Each row is a point. The points of each table are mixes of a few directions, plus a little noise. Count the directions of each table, and those that both share. Where both have some left over, give the other angles between the two spaces (their principal angles), to ten degrees, smallest first.
In the rows, zero is written as 128.

First (6 x 3):
[[157  74 119]
 [123  76 150]
 [145 117 116]
 [ 60 167 178]
 [103 224 118]
 [180 110  86]]
Second (7 x 3):
[[ 83 116 174]
 [129 108 134]
 [126 249  89]
 [133  53 148]
 [129  77 144]
 [116 170 124]
 [179 122  82]]
Directions: first 2, second 2, shared 2

First (8 x 8):
[[ 43  55  93 158  91 131 109 130]
 [181 174 151 110 150 125 140 126]
 [ 99 102 116 139 115 128 121 129]
 [146 144 136 121 135 128 132 127]
 [160 155 141 117 142 126 135 127]
 [ 94  99 113 140 113 130 121 130]
 [206 195 161 101 161 124 145 125]
 [ 96 100 114 139 114 129 121 129]]
Second (10 x 8):
[[105 137 119 128 120 131 189 166]
 [105 117 131 142 133 125 119 126]
 [151 146 182  76 117 249 127 124]
 [128 125  85 154 130  47 147 139]
 [149 129 129 122 129 125 106 112]
 [145 129 118 130 128 104 119 121]
 [151 130 129 121 128 130 108 116]
 [149 117 133 132 137 112  71  92]
 [104 135 104 140 122 102 191 167]
 [ 93 111 154 136 136 158 102 119]]
Directions: first 1, second 3, shared 0; angles 40

First (11 x 11):
[[152 147 109  91 122 142 144 139 146 111 155]
 [ 78  81 165 124 183 100 113 119  85 176  90]
 [ 79 112 158  79 208  66 111 128  65 172 106]
 [107  59 148  97 170 168 148 132 127 165 103]
 [152 135 111  87 115 145 146 133 154 113 162]
 [161 187 103 210  45 124 111 119 156  79 146]
 [168 146 101 142  59 157 139 121 180  90 170]
 [ 56 161 171 202 221  42  72 143   9 170  24]
 [155 119 112 115  59 134 136 100 183 106 190]
 [127 102 132 134 119 149 134 122 142 133 126]
 [171 159  98 127 105 182 152 153 161  94 138]]
Second (10 x 11):
[[179 214  91 243   7 123 106 113 171  56 158]
 [133 136 126 130 126 128 127 131 129 124 129]
 [ 99  67 154 114 151 128 126 112 121 164 115]
 [161 191 101 148  99 129 127 143 138  89 142]
 [105  80 148 128 138 128 125 111 126 151 120]
 [172 218  90 149  95 129 126 149 139  76 146]
 [ 64  12 178  36 233 132 144 120  92 211  97]
 [163 212  95  68 172 132 147 180 110  98 135]
 [113  88 145 158 104 126 119 102 138 140 126]
 [ 96  63 156 105 159 128 130 113 118 170 115]]
Directions: first 4, second 2, shared 2

First (8 x 14):
[[125 127 126 105 110 140 109 129 125 121 164 145  90 159]
 [124 109  46 163  49  85 154  76 103 107 157 152 193  87]
 [133 122  87 157  93  81 180  99 135 136 132 128 191  82]
 [130 132 137 111 127 129 131 135 140 136 148 132 104 144]
 [131 134 157 131 167 137 128 144 136 137  94 109 130 123]
 [127 135 169 115 172 159 100 154 130 130 104 116  96 150]
 [134 138 160 120 161 129 142 147 150 148 113 112 119 129]
 [120 126 143 122 147 164  80 139 106 109 113 130 102 150]]
Second (10 x 14):
[[111 192 190  96 113  90 182   7 163 171 132 148 177 141]
 [132 108 109 138 134 141 112 164 117 114 126 122 112 122]
 [139  87  89 149 138 153  96 202 105 101 124 116  97 117]
 [138  90  94 147 137 150  99 196 109 103 124 117  97 117]
 [116 174 172 103 116 100 166  42 154 160 132 141 165 139]
 [132 119 120 133 129 133 121 145 123 120 126 125 122 124]
 [136 102 102 141 135 145 104 177 114 110 125 121 107 121]
 [130 116 117 136 132 135 116 152 121 119 127 123 117 125]
 [122 146 146 119 123 117 143  94 137 139 130 133 141 133]
 [124 143 143 120 126 121 141  99 137 139 130 134 141 132]]
Directions: first 3, second 1, shared 0; angles 60

First (10 x 24):
[[111 109 135 160 105 134 130 136 119 142 157 115 130 150 112 133 136 141
  127 107 146 116 133 135]
 [167 205 133   7 198  90 147 119 134  89  17 151 146  63 193 107 108 109
  136 207  68 153 126 103]
 [145 145 119  99 151 123 125 118 138 114 100 142 125 107 143 124 120 115
  129 149 111 141 122 122]
 [129 113 120 148 121 138 117 123 134 130 146 132 119 134 116 132 128 124
  128 116 136 129 124 132]
 [174 171 107  52 188 118 118 104 152  92  57 165 120  72 166 116 107  93
  133 179  81 163 112 112]
 [144 129 113 121 142 134 115 116 141 119 122 144 117 115 130 129 123 112
  128 133 119 140 120 127]
 [101  82 128 203  82 150 119 136 122 154 197 111 120 170  88 141 142 143
  124  79 166 111 132 144]
 [100 100 140 177  91 136 134 142 114 150 173 106 131 161 104 135 141 148
  126  96 157 107 137 138]
 [109 110 136 159 105 133 133 136 119 142 158 113 131 150 113 133 136 142
  127 107 148 115 134 135]
 [100 116 150 154  99 124 145 148 107 147 153 101 143 155 117 130 138 155
  128 110 148 104 141 133]]
Second (9 x 24):
[[ 58 124 195 158  68 102 186 182  68 169 159  57 177 184 120 129 152 199
  127 104 166  68 167 135]
 [126 128 130 129 126 127 130 130 126 129 129 126 130 130 128 128 129 130
  128 127 129 126 129 128]
 [127 128 129 129 127 127 129 129 127 129 129 126 129 129 128 128 128 130
  128 128 129 127 129 128]
 [106 127 149 138 109 119 146 145 109 141 138 105 144 146 125 128 136 151
  128 121 140 109 141 130]
 [ 91 126 163 144  97 114 158 156  97 149 144  91 154 157 124 128 141 165
  127 116 148  97 148 131]
 [117 127 139 133 118 124 137 137 118 135 133 117 136 137 127 128 132 139
  128 124 134 118 134 129]
 [153 129 104 117 150 137 107 108 150 113 117 154 110 108 131 128 119 102
  128 137 114 150 114 126]
 [176 131  82 108 169 146  89  91 169 100 107 176  94  90 134 127 111  80
  128 144 102 169 101 123]
 [199 132  60  97 189 155  69  73 189  86  97 199  78  71 136 127 103  56
  129 152  89 189  88 121]]
Directions: first 2, second 1, shared 1

First (8 x 32):
[[109 128 174 144 103 112 159 184 105 183  63 137 155 103 152 183 119 146
  204  62 130 183  93 164 145 166 113 134  90 185 138  69]
 [ 49 132 145  81 124 100 156 127 154 108  98 152 159 172  98 142 172  91
  126 147 135 124 149 150 139  40 117 154 153 131 120 146]
 [206 113 141 129 102  93 152 160 132 196 123 145 121 110 144 157 123 136
  136  99 115 142 165 167 166 169  87 110 121 131 132 104]
 [ 89 136 126  98 151 122 137  92 143  95 112 115 143 174 136  85 139 111
  135 133 115 122 156 107 127  83 125 140 134 117 110 117]
 [ 65 138  92 120 153 150  89  84 136  45 160  95 133 134  95 108 145 116
   78 194 131  82 121 113  89  91 147 134 171  89 145 179]
 [135 144 123 146 140 124 103 124 132  90 137 105 102 119 117  91 124 150
  102 156  90  94 117  87  87 137 138 123 102 121 143 110]
 [124 133 102 160 155 170  89 103  96 102 136  64 136  95 160 114  92 156
  147 117 123 134  99 118 101 197 141 113 129 116 150 112]
 [249  96 119 146  98 157 138 153 125 205 196 211  77 116 126 146 109 118
   95 115 182 141 128 117 169 140 157 115 124 133  85 184]]
Second (9 x 32):
[[170 149 101 180 121 150 151 114 134  98 159 157 144 111 139 109  97  78
  147 128 155 154 143 103 124 113 154 142 134 114  98 139]
 [ 99 159 168  96 125 127 122 119 111 112 148 178  79 184 160  16 137 122
  125 178 100 100 127  36 161  89 175 146 109 160 102 102]
 [103  85 135  90 135 108 111 138 132 168  79  70 145 111  84 221 148 176
  113  95 127 123 116 214 106 159  81 110 129 119 171 136]
 [157 168 111 177 111 148 158 117 131  85 167 180 134 125 156  74 104  60
  152 152 146 147 147  73 140  95 165 152 137 122  92 130]
 [214  65 116 117 170 173 106  70 136 156 116  86 124 128  70 154  70 146
  118  74 170 153 129 137  81 140 149 119  87  86 107 173]
 [142 110 118 112 151 134  92 125 120 157 134  97  93 143 152 110 137 187
  103 111 105 103 113 111 125 169 116 100 112 132 130 116]
 [ 98  88 137  88 138 104 106 146 127 171  82  72 140 115  95 214 154 186
  107  99 117 119 110 210 112 161  78 105 129 128 175 133]
 [ 63 178 114 168  85  88 158 186 133 100 136 151 162  94 171 154 174 101
  143 157 107 125 132 163 158 131  87 130 179 148 156 102]
 [103 151 148 125 114 119 144 132 126 109 131 163 131 142 131 101 131  98
  138 156 126 127 136 107 143  94 146 149 132 140 123 127]]
Directions: first 6, second 4, shared 1; angles 30, 60, 90
